Each row is a point. Each copy is the shape, with its points in the same order, stretched, turned, moved and blurred by noise. Some copies are also mirrored. Which?

Shape (7 x 2):
[[ -1 -22]
 [-43   1]
 [ 17  -8]
 [ 22 -32]
 [ 24  34]
 [-60   2]
 [-11 -21]]
Copy 1 (7 x 2):
[[ -5 -18]
 [-30  21]
 [ 10 -11]
 [  4 -34]
 [ 44  17]
 [-40  20]
 [-18 -12]]
Copy 1 is: only turned
Copy 2 (7 x 2):
[[  4 -20]
 [-42 -27]
 [  5   0]
 [ 26 -12]
 [-14  36]
 [-57 -37]
 [ -6 -24]]
Copy 2 is: only turned

Shape (6 x 2):
[[ 47  24]
 [ 36  26]
 [-36 -33]
 [-29   3]
 [-17   0]
 [-21   1]]
Copy 1 (6 x 2):
[[ 40  53]
 [ 38  40]
 [-43 -16]
 [  4 -21]
 [  2  -3]
 [ -6 -11]]
Copy 1 is: mirrored
Copy 2 (6 x 2):
[[-32 -38]
 [-29 -30]
 [ 33  52]
 [ -8  42]
 [ -2  28]
 [ -3  33]]
Copy 2 is: mirrored
Copy 3 (6 x 2):
[[  9  44]
 [  0  41]
 [  5 -60]
 [-23 -28]
 [-11 -21]
 [-11 -27]]
Copy 3 is: only turned
Copy 4 (6 x 2):
[[  6  37]
 [ -6  34]
 [-28 -60]
 [-45 -26]
 [-35 -19]
 [-35 -21]]
Copy 4 is: only turned

Shape (7 x 3):
[[ -4  -8 -43]
 [-16 -17 -23]
 [-23  -3   8]
 [-44   7   2]
 [-27  50  19]
 [ 25 -23 -20]
 [-43  -8  28]]
Copy 1 (7 x 3):
[[-27  21 -14]
 [-14  -5 -17]
 [ 17 -14 -19]
 [ 21  -2 -44]
 [ 60  27 -42]
 [-15  -1  25]
 [ 30 -27 -38]]
Copy 1 is: mirrored
Copy 2 (7 x 3):
[[-23   1 -35]
 [-24 -11 -15]
 [-18  -7  19]
 [-41  -1  25]
 [-27  40  46]
 [ 13  -7 -31]
 [-26 -17  42]]
Copy 2 is: only turned
Copy 3 (7 x 3):
[[ -5 -31 -35]
 [ -7 -39  -9]
 [  2 -21  19]
 [ 24 -32  22]
 [ 38  15  27]
 [-40 -16 -23]
 [  7 -31  49]]
Copy 3 is: mirrored
Copy 4 (7 x 3):
[[-25  21 -41]
 [-35  19  -8]
 [-35 -10  10]
 [-58 -16   3]
 [-24 -48  -1]
 [ 10  35 -14]
 [-53 -21  32]]
Copy 4 is: mirrored

Shape (8 x 3):
[[ -7 -36   7]
 [  9   6  15]
 [-33   0  -3]
 [-22  -5  10]
 [  8   4  15]
 [  0  -2 -13]
 [ 32 -60 -22]
 [-48  -3  15]]
Copy 1 (8 x 3):
[[-42 -14 -22]
 [ -8   4  14]
 [-32  37 -20]
 [-36  20  -8]
 [-13   1   9]
 [ -4   8 -15]
 [ -3 -58 -42]
 [-57  41 -11]]
Copy 1 is: only turned
Copy 2 (8 x 3):
[[ -2  -2 -34]
 [ -1  18   3]
 [-39   3 -14]
 [-29  10 -15]
 [  0  14   3]
 [ -7 -13   0]
 [ 34 -43 -34]
 [-45  20 -26]]
Copy 2 is: mirrored

Shape (9 x 4):
[[ 27 -43   2  44]
 [ 18  -3   6   1]
 [ 27  27  11 -15]
 [-20 -28  18   2]
 [ 20   3 -12   4]
 [  1  10 -13 -26]
 [  1  23 -10  -4]
 [ 17 -21  16 -27]
 [ -5 -22 -33 -44]]
Copy 1 (9 x 4):
[[ 53 -27   6 -27]
 [ 18   7  12  -1]
 [  8  40  17  11]
 [ -3 -33   9  10]
 [ 18  17  -7  -6]
 [ -8  19  -8  11]
 [ -8  21   2  -5]
 [ 17   4   1  34]
 [ -8  -1 -44  29]]
Copy 1 is: mirrored
Copy 2 (9 x 4):
[[ 60  19  22  17]
 [  9   3   5  11]
 [-27  -1  -8  23]
 [ 21  12  24 -31]
 [ 14   3 -16  10]
 [ -7 -14 -19 -10]
 [ -6   6 -26  -4]
 [ -4 -23  22   5]
 [ 15 -36 -16 -27]]
Copy 2 is: mirrored

Shape (12 x 6):
[[  5  -9   7  -3 -14  19]
 [ 25 -21 -29   6 -13   7]
 [ -4  46  -3   3   4  -9]
 [ -3   6   5   1  -2 -39]
 [-10 -11  -3   1   3  17]
 [ 36 -24 -18   3  18  -5]
 [ -7   1   2  11  16  15]
 [-11  -6  -7   6  21   6]
 [ -8 -22   7  10  -9  -7]
 [ 26 -24   1  -1 -29   6]
 [ -8  -4   8   2  -2  12]
 [ 25  45  -2  36 -30   9]]
Copy 1 (12 x 6):
[[  6   6   5   6 -17   9]
 [ 21  10 -21 -13 -10 -29]
 [-40  26  25 -16  13 -12]
 [-26 -25   3   4  10 -24]
 [  3  -5  -7 -12  -1  12]
 [ 35  -2  -3 -10  18 -38]
 [ -2   7   2  -7  19  10]
 [  0  -3  -3 -19  22   7]
 [ -2 -20 -13  14   0   5]
 [ 18  -4  -5  18 -28 -16]
 [ -6   2   1   0  -3  14]
 [-41  60  14  23   3 -22]]
Copy 1 is: only turned
Copy 2 (12 x 6):
[[ 14 -18  -2 -22  -5  24]
 [ -2 -40   8 -22 -43  10]
 [ -3  33   9  -1  -2 -19]
 [ -3 -11  -8  21  10 -24]
 [ -3 -17  15 -19   5  22]
 [  8 -48  33  -6 -27   1]
 [  1  -3  25  -7   5  21]
 [-10 -14  30  -4   8  11]
 [ -3 -29  -7   6   8  13]
 [ 22 -40 -14 -19 -22  19]
 [  5  -6   3 -11   9  20]
 [ 13  34 -19   9 -45  14]]
Copy 2 is: mirrored

Shape (12 x 6):
[[ -8  -4  -2 -42   1 -14]
 [ 15   2 -12   9  32  20]
 [-17  -7  26 -37  11 -24]
 [ 25 -23  -8   6  57 -12]
 [-35   5  -8 -15   5  -2]
 [-27 -10  13 -33 -44  12]
 [  8   4   7 -21 -45  -1]
 [  8   8 -15 -18  36   6]
 [-23 -25  14 -16 -33   6]
 [-14   2  -7 -14   3 -32]
 [ 11 -11  18   9  48   8]
 [  0  26  -2   3  31  -5]]
Copy 1 (12 x 6):
[[  1 -23 -18 -42  17  10]
 [ 19  40  23 -15   7   6]
 [ -8 -19 -21 -46  38  -4]
 [ 37  28  54 -27  33  -2]
 [  7  -9 -28  -6  30   9]
 [-38 -30 -43 -13   8  23]
 [-31 -30 -19 -20 -15   8]
 [ 26  21   4 -34  12  13]
 [-38 -15 -17  -4  18  10]
 [ 14 -17  -9 -16  21  -5]
 [ 10  43  28 -26  37 -11]
 [ 21  26  -2 -19  12 -13]]
Copy 1 is: only turned
Copy 2 (12 x 6):
[[ 16 -30  33  -3  13   0]
 [  2   6 -10 -22  33 -22]
 [  4 -18  53  13  22   7]
 [ 31  33   8  -9  48 -16]
 [ -4 -20  21  15   4 -29]
 [ -4 -60  12  14   0  18]
 [  2 -41   4 -14  -9  30]
 [  6  -8  16 -28  36 -25]
 [  2 -43   4  30   1  18]
 [ 17  -4  28   4  -5 -18]
 [ -4  18  14   0  54  -1]
 [-15   6  18 -19  21 -24]]
Copy 2 is: only turned
Copy 3 (12 x 6):
[[  0  12   8  21  39 -24]
 [ -1   0 -60  10   8   1]
 [-31  29  13   6  33 -21]
 [ -8  22 -56 -47  34 -16]
 [-19 -24  -3  25  17 -17]
 [  8 -15  49  50  14  24]
 [ 34   7  36  39  -2   6]
 [ -3   9 -52  11  31 -22]
 [ -2 -16  43  20  13  25]
 [ -3  -1   8  -2  18 -36]
 [-35  25 -52 -14  16  10]
 [-16  11 -49  10   0 -25]]
Copy 3 is: mirrored
